Each point is reached from the start by the listed moves, each made 0, 1 or 2 times, or once backwards (-1), plus a little noise. Is the number of moves made odd or even? Then give how often each move was made.
(in the rows, 128 means zero)

Moves:
(1): [110 141 121 104]
(2): [130 139 127 117]
Start: [119 128 130 120]
Points:
[ 86 166 114  62] => odd (2, 1)
[100 142 123  96] => odd (1, 0)
[ 79 142 118  81] => odd (2, -1)

Moves:
(1): [127 125 137 142 128 129 119 148]
(2): [136 133 128 124 130 144 145 127]
(3): [127 124 101 126 121 145 118 113]
(4): [111 148 129 135 136 134 130 129]
(5): [134 111 124 130 139 125 137 112]
(6): [120 115 105 123 151 111 153 141]
(7): [123 142 116 130 118 129 135 133]
(8): [130 115 146 126 128 142 140 121]
Start: [136 138 137 127 125 123 134 133]
Points:
[116 145 168 161 170 115 158 137] => even (1, 0, -1, 2, 2, 0, 0, 0)
[179  74 135  97 182 108 223 101] => odd (-1, 2, -1, -1, 2, 1, -1, 0)
[141 103 126 107 149 112 249 168] => odd (0, 1, -1, -1, 0, 2, 2, 2)
[107 184 169 166 110 173  69 159] => even (2, 0, 1, 2, -1, -1, -1, 0)

Moves:
(1): [113 154 130 148 118 136 136 143 127 132 132 126 145 124 138 115]
(2): [120 137 134 131 125 111 143 137 138 133 130 125 134 129 129 147]
(3): [136 123 121 138 139 124 135 113 132 139 121 127 125 128 116 129]
(4): [128 122 126 125 129 137 136 131 113 120 113 131 132 120 126 126]
(5): [143 127 145 123 138 116 136 134 133 138 127 137 114 136 124 136]
(6): [122 122 122 125 123 110 139 127 110 130 135 132 119 132 128 141]
(7): [139 144 129 133 130 133 141 122 129 131 128 140 114 134 130 126]
(8): [140 117 136 141 136 136 129 117 145 139 113 130 121 141 128 128]
(9): [123 139 128 136 124 128 130 121 137 135 138 132 129 145 122 136]
(10): [116 140 144 122 123 127 128 129 118 123 138 133 120 125 140 123]
(11): [138 136 125 111 142 123 120 132 140 145 127 132 136 120 137 116]
(12): [136 131 139 141 139 140 116 125 133 135 131 141 133 130 125 134]
(13): [128 138 124 122 123 126 126 122 127 137 139 109 131 129 136 117]
(14): [136 146 131 141 135 131 134 120 137 122 111 131 133 135 140 118]
Start: [131 121 114 125 134 129 131 124 118 128 131 131 152 127 119 127]
Points:
[185 138 177 213 184 126 165  88 133 147  84 187 106 165 122 123] => even (1, -1, 2, -1, 2, 1, 0, 1, -1, 1, -1, 1, -1, 2)
[249 202 178 207 243 126 203  83 200 236  53 216 133 177 137 125] => even (1, 1, 2, 1, 2, 1, 2, 2, 0, 0, 2, 2, 0, 2)
[193 107 170 113 165 155 163 145  99 144  99 187  98 133 115 144] => odd (0, 0, -1, 2, 2, 0, 2, 1, -1, 0, 0, 1, 0, -1)
[134 113 102 136 145 177 128 163  75 124 110 179 184  85 120 134] => even (1, 0, -1, 2, -1, 1, 1, 0, -1, -1, 1, 2, -1, -1)
[136 154 100  77 136  83 175 103  85 165 175 148 111 125 109 156] => odd (-1, 1, 1, 1, 0, 1, 2, -1, 1, 1, 1, 0, 1, -1)
[ 79 184 147  78 108  56 176 154  93 169 205 139 144 131 129 177] => odd (0, 2, 0, 1, 1, 1, 0, -1, 2, 2, 1, 0, 1, -1)
